Each row of a before or after table is a point. One or more steps were done to the points. Then noise was added and the rows were shuffled. The steps act on columns, c1 being the first. Name the steps. A step turns or swaps two columns, mirrors them in a line or flattens them onto one, adds a multiple of one to another, or multiplies or shifts one. Angles are multiples of 10 degrees, from the lower column toward the higher: turns from -170 to 170, lines from 10 to 170 but not 90. Use the fewest steps. Two steps may share a column if one is a turn and the other turns, adds or multiplies; they go together, in the order done. Otherwise the lowest column goes first.

Before (11 x 2):
[[ 0.04  0.00]
 [-0.50  0.69]
 [ 0.11 -0.20]
 [ 0.64 -0.17]
 [ 0.51  0.14]
 [-0.49 -0.25]
 [-0.37  0.03]
 [-0.25 -0.05]
 [ 0.00  0.02]
 [-0.50 -0.05]
 [ 0.00  1.02]]
After, 11 rows:
[[ 0.83  0.11]
 [ 0.02  0.56]
 [ 0.06 -0.05]
 [ 0.89 -0.49]
 [ 0.08  0.23]
 [-0.06 -0.04]
 [ 0.16  0.26]
 [-0.50 -0.48]
 [-0.14 -0.52]
 [ 0.20  0.48]
 [-0.22 -0.02]]
Steps: turn c1 and c2 by -120 degrees

Before:
[[-0.46 -0.67  0.57]
 [-0.12 -0.73 -0.46]
 [ 0.55  0.46  0.21]
 [ 0.04 -0.47 -0.35]
 [-0.11 -0.01  0.28]
 [-0.57  0.20  0.20]
 [-0.06 -0.59 -0.53]
 [ 0.16 -0.80 -0.80]
 [-0.37  0.27 -0.07]
 [ 0.21  0.13 -0.52]
 [ 0.54  0.01 -0.03]]
After, 11 rows:
[[-0.44 -0.39 -0.01]
 [-0.07 -0.07  0.00]
 [-0.65 -0.53  0.03]
 [-0.24 -0.19  0.03]
 [ 0.16  0.16 -0.05]
 [ 0.55  0.47  0.00]
 [-0.30 -0.30  0.02]
 [-0.31 -0.30 -0.02]
 [ 0.32  0.29  0.01]
 [-0.25 -0.19 -0.01]
 [-0.06 -0.03  0.04]]
Steps: flatten c1 and c2 onto the line at 40 degrees; multiply c3 by 0

Before, 9 rows:
[[ 0.04  0.14 -0.65 -0.31  0.15  0.03]
 [-0.27 -0.20  0.21  0.24 -0.59 -0.43]
 [ 0.07  0.08 -0.46 -0.35 -0.04 -0.02]
 [-0.43 -0.23  0.12  0.08  0.28  0.09]
 [ 0.50  0.13  0.44 -0.19  0.08  0.38]
 [ 0.32 -0.11  0.00 -0.17 -0.01  0.32]
 [-0.18  0.05 -0.30  0.48 -0.08  0.18]
 [-0.25 -0.07 -0.26 -0.62  0.31  1.12]
 [ 0.17  0.62 -0.03  0.12  0.06  0.22]]
After:
[[ 1.03  0.16 -0.62 -0.50 -0.28 -0.26]
 [-0.60 -0.27  0.22  0.39  0.34  0.88]
 [-0.64 -0.19  0.09  0.11  0.10 -0.02]
 [-0.14  0.11  0.44 -0.34  0.03 -0.49]
 [ 0.29  0.60 -0.03  0.18 -0.65 -0.84]
 [ 0.11 -0.07 -0.22 -1.01  0.57 -1.00]
 [ 0.78  0.03 -0.46 -0.62 -0.05 -0.06]
 [ 0.25  0.12 -0.32  0.81  0.13 -0.20]
 [ 0.34 -0.07 -0.01 -0.28  0.33 -0.14]]
Steps: add -1.5 times c3 to c1; add 1.5 times c2 to c5; turn c5 and c6 by -140 degrees; multiply c4 by 1.6

Before:
[[-0.22  0.26  0.36  0.89 -0.60  0.10  0.03  0.80]
 [ 0.50  0.13 -0.20  0.28 -0.55 -0.29  0.55  0.39]
 [ 0.63 -0.12  0.31  0.66  0.43  0.37  0.14 -0.18]
 [-0.21 -0.70 -0.17  0.06  0.47  0.19 -0.48  0.73]
 [ 0.61 -0.05  0.44 -0.01 -0.68  0.04  0.07 -0.02]
 [ 0.13  0.38 -0.63  0.20 -0.46 -0.63 -0.11  0.29]
 [ 0.00  0.10  0.22 -0.02  0.35 -0.72  0.29  0.64]
 [-0.02 -0.27  0.30 -0.10 -0.72  0.33  0.14 -0.12]]
After, 8 rows:
[[-0.05 -0.05  0.35  0.00  0.07  0.33  0.68 -0.02]
 [-0.47  0.38 -0.07 -0.03 -0.05 -0.92  0.43  0.01]
 [-0.66 -0.23  0.01  0.16  0.14  0.47  0.70  0.00]
 [-0.01  0.33 -0.02  0.60  0.16  0.51 -0.44  0.01]
 [-0.82 -0.50 -0.27  0.51 -0.47  0.04 -0.47 -0.03]
 [-0.84  0.79  0.26  0.50  0.01  0.27  0.61 -0.02]
 [-0.10  0.30  0.04  0.09  0.58 -0.34  0.60  0.03]
 [-0.52  0.10  0.60 -0.06  0.29 -0.37 -0.32  0.01]]
Steps: shift c1 by -0.60; turn c2 and c4 by -40 degrees; turn c3 and c6 by 40 degrees; turn c5 and c7 by -90 degrees; multiply c8 by 0

Before (13 x 9):
[[ 0.16 -0.16  0.43 -0.11  0.01  0.08 -0.02  0.36 -0.32]
 [ 0.44 -0.27 -0.30  0.26  0.74  0.09  0.23  0.15 -0.26]
 [-0.04 -0.06  0.18  0.22 -0.22 -0.14 -0.11  0.03 -0.50]
 [-0.19 -0.07 -0.18 -0.27  0.12  0.13 -0.08 -0.48  0.22]
 [-0.33 -0.09 -0.02  0.20  0.18 -0.03 -0.32 -0.27 -0.15]
 [ 0.52 -0.02  0.51 -0.24 -0.30  0.37 -0.07 -0.12  0.12]
 [ 0.35 -0.12 -0.03 -0.06  0.30 -0.11  0.38  0.11  0.13]
 [-0.21  0.31 -0.06 -0.08 -0.31  0.36  0.03  0.29 -0.34]
 [-0.12  0.17  0.18 -0.33 -0.07 -0.06  0.16  0.02  0.41]
 [-0.14 -0.10 -0.12 -0.11 -0.21 -0.29 -0.16  0.57 -0.21]
 [ 0.36  0.49  0.61  0.08  0.02 -0.36 -0.66  0.06 -0.25]
 [ 0.20 -0.07  0.10 -0.02  0.31  0.12  0.20  0.25 -0.16]
 [-0.16  0.19 -0.14  0.15 -0.07  0.63  0.14  0.04  0.36]]
After, 13 rows:
[[ 0.20 -0.03  0.34 -0.08 -0.94  0.90  0.05  0.29 -0.35]
 [ 0.20  0.21  0.34  0.16 -0.21  1.57 -0.07  0.04  0.36]
 [ 0.20  0.07 -0.05  0.20  0.54 -0.08  0.41 -0.27 -0.16]
 [ 0.14  0.43  0.16 -0.27  0.36  0.32  0.14 -0.47  0.22]
 [ 0.00 -0.36 -0.28  0.22 -0.65 -0.35  0.12  0.03 -0.50]
 [-0.12 -0.18 -0.19 -0.03  0.93  0.30 -0.25  0.25 -0.16]
 [-0.56 -1.58 -0.34  0.07  0.05 -0.90  0.49  0.06 -0.26]
 [-0.52 -1.09 -0.66 -0.24 -0.89  0.93 -0.12 -0.12  0.12]
 [ 0.07  0.31  0.05 -0.11 -0.64 -0.73  0.21  0.57 -0.21]
 [-0.20  0.12 -0.07 -0.07  0.91 -0.26 -0.48  0.11  0.13]
 [ 0.16 -0.48 -0.07 -0.34 -0.21 -0.15 -0.11  0.02  0.41]
 [-0.33  0.78  0.15  0.26  2.22  0.21 -0.36  0.16 -0.27]
 [-0.16 -0.85 -0.66 -0.11  0.04  0.20 -0.03  0.38 -0.33]]
Steps: turn c1 and c7 by -160 degrees; multiply c3 by 2.5; turn c2 and c3 by 120 degrees; multiply c5 by 3; multiply c6 by 2.5

Before, 8 rows:
[[ 0.03 -0.52 -0.38  0.56 -0.20 -0.26 -0.48  0.49  0.40 -0.37  0.63  0.18]
 [ 0.12  0.28 -0.28 -0.76  0.04  0.31 -0.33  0.37  0.07  0.02 -0.60 -0.34]
 [-0.17  0.14 -0.14  0.33 -0.74  0.57  0.25  0.48  0.09 -0.29 -0.08 -0.55]
 [ 0.51 -0.02  0.02 -0.01 -0.56  0.24 -0.56  0.74 -0.05  0.38  0.31 -0.13]
 [-0.13 -0.56 -0.62  0.56 -0.49 -0.23  0.33 -0.04  0.46  0.26  0.44 -0.19]
 [ 0.43  0.55 -0.01 -0.27  0.25  0.85  0.28  0.32  0.31 -0.05 -0.62 -0.50]
 [ 0.49  0.35 -0.26  0.29 -0.22 -0.27 -0.41  0.03 -0.09  0.34  0.12 -0.60]
 [-0.30  0.61  0.59 -0.46 -0.09  0.59  0.07  0.14  0.66 -0.31 -0.22 -0.17]]
After, 8 rows:
[[-0.30 -0.62  0.12  0.66 -0.06  0.58 -0.18  0.17  0.67 -0.33  0.20  0.06]
 [-0.19 -0.15 -0.16 -0.21 -0.54  0.56 -0.54  0.73  0.10 -0.24  0.26  0.26]
 [-0.11  0.56 -0.15 -0.72 -0.46 -0.24 -0.17  0.14  0.48  0.50 -0.01  0.32]
 [ 0.02  0.54 -0.23 -0.50 -0.01 -0.24  0.19  0.52  0.40  0.37  0.85 -0.48]
 [ 0.51  0.03  0.02  0.03 -0.26  0.25 -0.14  0.88 -0.05  0.45 -0.23 -0.58]
 [ 0.41 -0.57  0.19  0.07  0.34  0.85 -0.50  0.19  0.35 -0.58 -0.34  0.28]
 [ 0.49 -0.36 -0.10 -0.31 -0.20 -0.27 -0.59  0.11 -0.09  0.29 -0.31 -0.38]
 [ 0.12 -0.29  0.61 -0.08  0.18  0.32 -0.35  0.33  0.07 -0.52 -0.41 -0.33]]
Steps: multiply c2 by -1; multiply c4 by 0.7; turn c3 and c4 by 110 degrees; turn c5 and c8 by -20 degrees; swap c7 and c12; turn c10 and c11 by -60 degrees; multiply c11 by 1.3
